Each point is reached from the start by the listed moves, each made 0, 1 or 2 times, or once backwards (-1), plus a little noise. Is the number of moves made odd or even? Then give how often each move was made.

Moves:
(1): 4.6  0.6  -0.6  1.0
(2): -0.9  4.4  -0.5  0.4
Start: -0.5  0.5  -0.2  1.4
Points:
2.3  10.1  -1.5  3.0 -> odd (1, 2)
-2.2  9.0  -1.0  2.6 -> even (0, 2)
3.1  5.5  -1.8  2.8 -> even (1, 1)
7.5  6.1  -1.8  4.0 -> odd (2, 1)

Moves:
(1): 4.3  -1.0  -0.2  -0.6  -0.5  -0.4  -0.5  0.6  0.4
(2): 1.0  5.2  -1.1  0.7  -0.6  -0.1  -1.2  -1.2  1.2
(3): 0.6  0.2  7.0  0.2  0.4  3.0  -0.7  -0.9  0.2
(4): -0.5  -1.0  1.0  5.3  2.0  0.6  -1.7  0.4  0.9
(5): -0.4  -0.2  0.3  -3.0  7.4  0.1  -0.8  -0.8  0.4
(6): -0.7  -1.4  -2.2  -1.0  -0.7  6.4  -1.5  -0.1  0.3
(7): 0.6  0.8  -0.3  1.1  1.2  1.5  5.2  1.1  0.7
(8): -0.4  1.5  0.1  -0.9  -0.3  -0.2  -1.2  4.5  -1.9
Start: -2.9  0.8  0.1  -2.7  -1.4  2.0  2.1  -0.9  -1.7
Points:
-0.7  15.4  -0.4  0.7  -10.0  -5.3  -0.3  6.9  -4.2 -> even (0, 2, 0, 0, -1, -1, 0, 2)
5.3  3.7  -9.8  1.1  -1.2  6.0  1.7  6.0  -0.2 -> even (2, 1, -1, 1, 0, 1, 1, 1)
0.4  8.1  13.4  13.3  -5.0  8.8  -2.8  -8.1  3.9 -> even (0, 2, 2, 2, -1, 0, 0, -1)

Moves:
(1): 4.5  -0.2  -0.2  0.6  -0.1  -1.1  0.6  0.1  -1.4  -0.8  -0.1  0.7  1.6  0.1  1.1  -1.3
(2): 0.1  4.5  0.7  0.6  -0.1  0.3  0.1  -0.7  -0.9  -1.1  -0.8  -1.3  0.3  0.8  -1.0  -0.4
(3): 0.1  -0.3  4.0  -0.8  0.2  -0.9  1.4  -0.5  -0.2  0.6  -0.2  0.9  1.6  0.1  -0.9  0.1
(4): -0.8  -1.3  0.4  4.5  0.5  0.6  0.0  0.7  -0.7  0.7  0.9  -0.4  1.0  0.8  -0.2  -0.4
(5): 0.4  -0.8  -0.2  0.8  5.5  0.5  -0.2  0.3  0.0  -0.5  0.4  -0.6  -0.3  0.8  -0.2  -0.8
(6): 0.6  -0.5  0.6  -0.6  -0.4  3.8  0.3  -0.3  0.2  -0.5  -0.2  -0.5  0.7  0.3  0.4  -0.8
(7): -0.7  0.1  -0.6  -0.2  0.2  0.2  4.0  0.3  0.8  -0.4  0.9  1.2  -0.1  -0.4  0.7  -0.2
(8): -0.2  0.7  0.4  -0.8  -0.3  -0.1  -1.0  3.6  -0.9  0.2  0.6  0.5  -1.1  0.2  1.0  0.1
(9): 0.4  0.5  0.1  0.1  0.1  -0.5  -1.2  1.5  4.5  0.6  0.9  -0.9  -0.1  -0.7  -0.2  -0.2
(10): 0.6  1.2  0.7  -0.1  -0.1  0.2  0.0  -0.6  -0.3  6.4  -0.3  1.0  0.1  -0.4  -0.2  -1.8
(11): 0.0  0.1  -0.1  -0.3  0.1  -0.4  -0.4  -1.8  -0.4  0.4  5.3  0.0  0.7  0.6  -1.1  0.3
(12): -2.1  1.0  -0.9  0.8  0.2  1.2  -0.9  -0.7  0.4  -0.7  -0.2  5.2  1.2  0.2  1.3  -0.1
(13): -2.0  0.4  -1.2  -1.7  0.1  0.1  0.3  1.0  0.7  0.8  0.1  -1.0  3.7  -0.1  -0.2  0.1
(14): -0.2  -0.9  -0.3  -0.2  -0.5  -0.3  0.1  -0.6  0.8  0.4  0.3  -0.6  0.0  3.7  0.7  -0.3
Start: 3.2  -1.3  -0.1  -2.5  0.1  -1.8  -1.4  -0.5  -2.3  -0.7  1.5  -1.2  -0.6  -0.7  0.4  1.2
Points:
2.0  17.1  -2.4  -2.6  -5.7  -3.7  -9.4  5.8  3.0  2.3  0.6  9.0  -6.5  -5.4  2.3  0.4 -> odd (0, 2, -1, -1, -1, -1, 0, 2, 2, 1, 0, 2, -1, -1)
-0.6  11.6  -2.0  -6.4  0.6  8.3  4.2  -3.5  9.2  -5.1  1.5  5.1  7.1  -5.1  1.2  -1.4 -> even (0, 2, 0, -1, 0, 2, 2, -1, 2, 0, 0, 2, 1, -1)
10.1  -13.6  5.3  2.0  10.6  2.7  13.6  -0.6  -1.1  7.7  6.4  -5.4  14.5  8.2  2.2  -7.0 -> even (2, -1, 2, 2, 2, 2, 2, -1, 0, 1, 0, -1, 2, 2)
3.2  1.9  6.9  -8.6  3.6  0.5  -3.0  -3.3  -1.1  7.2  -0.6  -9.8  -2.3  7.9  -3.3  -1.2 -> odd (-1, 1, 1, -1, 1, 1, -1, 0, 0, 1, 0, -1, 0, 2)
1.0  -8.2  8.9  6.9  11.7  6.6  2.8  3.9  8.0  -5.6  1.0  -4.2  -1.1  5.3  0.1  -0.4 -> even (-1, 0, 2, 2, 2, 2, 1, 0, 2, -1, -1, 0, -1, 1)
2.2  10.0  6.6  4.4  10.7  10.3  -10.2  5.1  -2.7  8.4  0.9  0.6  -4.7  -0.4  -1.2  -5.0 -> odd (-1, 2, 0, 1, 2, 2, -1, 2, 1, 2, 0, 1, -1, -1)
11.1  -0.8  -3.0  2.6  -0.9  -8.0  -5.4  -1.7  1.6  -7.8  -4.0  -11.4  -5.6  5.7  1.2  0.9 -> odd (1, 1, -1, 0, 0, -1, -1, -1, 1, -1, -1, -1, -1, 2)
8.4  -11.5  1.5  6.7  12.1  -8.6  -4.9  2.6  -0.6  -3.6  11.0  -3.8  9.2  6.1  0.1  -0.7 -> odd (2, -1, 1, 2, 2, -1, -1, 0, 1, -1, 1, 0, 1, 1)

Moves:
(1): 2.8  -2.4  0.5  0.8  -2.2  -4.4  0.8  -0.7  -1.7  1.3  1.2  -0.1  0.2  -0.2  2.0  2.5  0.8  -0.2  0.4  1.9  -2.3  -0.2  0.6  0.1
(2): 0.5  3.6  2.1  1.4  2.3  1.3  0.5  2.4  -2.1  1.9  -2.6  -1.4  0.5  -2.2  -3.2  2.9  2.0  0.0  -2.2  2.6  -0.8  1.5  0.6  1.5
(3): -1.0  0.3  2.3  -0.8  1.1  0.1  -1.6  1.7  0.0  0.0  -1.5  0.4  -1.1  1.6  0.9  1.3  -0.9  0.4  1.5  0.3  1.4  1.7  -1.0  0.0
(4): 0.9  0.2  0.9  2.9  0.0  -0.3  0.7  0.0  2.6  -1.7  -0.3  -0.2  -0.2  0.1  1.1  1.7  0.3  -2.1  1.2  0.3  2.2  0.7  2.6  0.4
(5): -1.0  1.3  0.3  -0.6  1.9  0.8  2.1  -1.1  2.7  -1.6  3.6  0.5  -0.8  -0.6  3.4  -2.2  1.3  2.4  1.2  0.7  0.8  -1.0  0.9  0.9
(6): 4.4  -0.4  -0.3  2.3  -1.5  5.7  0.9  -2.7  -0.1  1.2  2.8  1.2  -1.5  0.2  -0.2  0.1  0.0  -0.5  0.8  -1.5  3.0  1.8  -1.6  2.7
(7): 0.2  -1.3  -2.4  0.7  -0.8  0.5  1.6  -1.6  0.9  1.0  -1.6  0.4  -0.2  -0.6  1.4  -0.2  0.5  1.3  0.0  1.3  0.3  -0.4  -2.1  -0.7
(8): -0.3  -3.4  -0.8  0.5  3.3  3.3  0.6  3.6  1.5  -0.3  -1.6  0.2  -1.1  -3.7  -2.0  -3.2  0.1  0.4  -1.4  -0.7  1.1  1.5  -0.5  -1.2
(9): -2.8  -3.0  -0.5  -0.6  0.1  -1.6  0.2  1.7  3.5  4.0  1.5  0.0  1.9  -1.1  -1.3  1.0  0.3  0.9  -0.6  1.5  -3.2  -2.1  1.7  -2.0
(10): -3.3  -3.1  -0.1  2.9  -0.5  -1.2  -0.7  0.3  -0.7  0.2  2.8  0.8  1.4  -1.4  0.0  -0.5  1.1  -2.0  1.1  0.8  -1.5  -0.7  -1.8  1.4
(11): -2.2  0.9  -0.3  -3.6  -0.9  -3.0  3.9  0.7  -0.4  0.6  1.3  -2.8  -1.2  -1.5  -2.9  -1.1  -2.3  -2.1  -0.1  0.3  2.8  1.1  2.5  -1.8
(12): 1.8  1.7  -1.7  -1.2  -0.5  -0.6  1.6  1.7  -1.0  1.8  0.5  0.2  -0.1  0.0  1.2  0.5  0.7  0.6  0.0  -2.9  0.2  -2.5  -0.1  -1.5
(13): 1.1  0.6  0.3  0.3  -0.1  0.0  0.3  0.5  -0.6  0.5  0.0  -1.5  2.5  -1.4  -1.3  0.7  1.3  2.0  0.5  0.3  1.6  -1.8  0.0  2.6
(14): 2.2  2.0  -0.6  0.7  1.7  -0.2  -0.4  0.9  0.8  -1.0  1.5  -0.2  0.7  5.0  0.3  -2.2  -1.0  -2.5  -1.8  3.8  1.4  -1.0  0.4  -1.9
(15): -1.6  1.8  0.3  0.1  -1.7  -0.1  -1.8  1.0  0.9  -1.5  -0.2  -0.3  -1.6  -1.0  2.9  1.9  -0.9  0.5  -1.1  0.2  0.6  -0.5  -0.7  -0.5
(16): -2.8  -1.2  -0.8  1.5  3.0  -0.9  0.2  0.0  -0.6  -2.2  1.8  -0.5  -2.6  3.3  -1.6  3.3  -0.1  1.4  -0.4  0.4  -0.9  -0.2  1.7  -2.4
(17): 0.9  -0.7  1.7  0.5  -2.3  -0.6  1.7  0.5  0.1  -0.1  0.0  1.7  -0.6  1.3  -2.0  -0.8  5.0  0.4  -1.2  2.6  -0.2  1.2  2.8  -0.4
(18): -0.8  1.2  0.7  1.7  -1.1  -1.5  0.4  1.5  0.4  1.6  0.3  0.8  0.2  0.6  1.0  -0.3  0.2  2.9  -0.6  -0.6  -0.6  1.2  0.5  -0.3
(19): 0.8  3.0  -1.2  -0.1  -0.4  -3.4  -0.9  3.5  1.7  -0.7  -0.9  -1.9  -1.8  0.3  1.0  0.9  1.5  0.7  0.5  -0.3  -1.9  2.5  -2.7  2.4
(20): -3.3  1.1  -2.3  -1.1  0.4  0.6  -4.9  -1.7  0.2  -0.7  1.2  2.1  1.4  -1.8  0.5  0.2  -3.5  -0.1  3.1  1.6  1.7  2.0  0.0  0.2
(21): -0.6  0.2  -1.2  -0.6  0.3  -2.6  -0.3  -1.4  -1.1  3.8  -0.5  -1.8  -2.7  -0.1  1.7  0.1  1.2  -0.1  -2.4  -1.7  0.8  0.1  1.1  0.7
(22): 0.3  -1.2  0.2  0.0  0.9  0.4  -0.8  -1.0  -0.7  0.5  -0.9  -2.4  0.6  1.2  0.6  -0.3  0.8  -2.0  -0.8  -0.5  -0.1  2.2  -1.4  -2.6
(23): 0.3  1.1  -2.1  -1.9  -1.6  1.7  1.8  0.8  -1.1  -1.0  -0.3  -1.5  -0.6  2.0  -0.2  -1.0  -0.3  0.3  1.5  0.8  -0.8  0.0  4.1  1.1
(24): -0.5  -1.4  0.2  -1.5  0.9  -0.9  0.0  -0.5  -0.2  -1.1  -0.3  1.7  2.0  3.2  2.1  0.9  0.9  -0.1  -2.3  -0.7  -0.2  1.8  -0.6  1.1
Start: 3.4  1.0  -0.4  -2.4  -1.3  -0.2  -1.9  3.1  1.5  0.0  -1.0  -0.3  1.2  0.3  -0.1  1.1  0.5  -2.2  0.7  -0.8  2.5  -2.4  -1.0  -3.3
Points:
-2.6  24.9  -8.7  -5.0  0.3  -10.3  -1.1  31.3  -1.1  10.7  -8.5  -4.4  -5.5  4.4  -2.0  -2.0  13.8  9.6  -9.9  11.9  1.4  0.8  5.8  0.6 -> odd (-1, 2, 1, -1, 0, -1, 1, 1, 0, 1, 0, 2, 1, 2, 1, 0, 2, 2, 2, 1, 2, -1, 2, 0)
7.6  8.8  8.1  -2.3  2.1  -10.8  13.1  6.9  -14.2  13.0  -12.1  -13.5  -7.2  10.9  -13.4  1.3  15.6  4.9  -14.2  14.7  3.5  3.7  17.3  -9.8 -> even (1, 2, 1, -1, 0, -1, 1, 0, -1, -1, 1, -1, 1, 1, -1, 1, 2, 2, -1, -1, 2, 1, 1, -1)
-0.4  5.5  -20.0  -1.8  8.2  2.9  4.2  5.3  5.0  -7.6  8.2  -0.6  -13.6  -3.3  16.2  -0.4  -4.4  9.4  -0.8  -0.5  10.1  -10.7  2.2  -8.4 -> odd (1, 0, -1, 0, 2, 0, 2, 2, -1, 0, 0, 2, 0, 1, 2, 2, -1, 0, 0, 1, 1, -1, 1, 0)
10.4  20.1  -1.1  -4.0  -1.6  5.5  0.8  14.0  2.3  14.8  3.9  -0.6  -10.6  18.2  5.7  14.5  10.4  10.3  -4.5  4.6  -4.4  -0.9  7.7  -2.5 -> odd (0, 2, 2, -1, 1, 2, 0, -1, 2, -1, -1, 2, -1, 1, 1, 1, 1, 1, 1, 0, 1, 0, 2, 0)
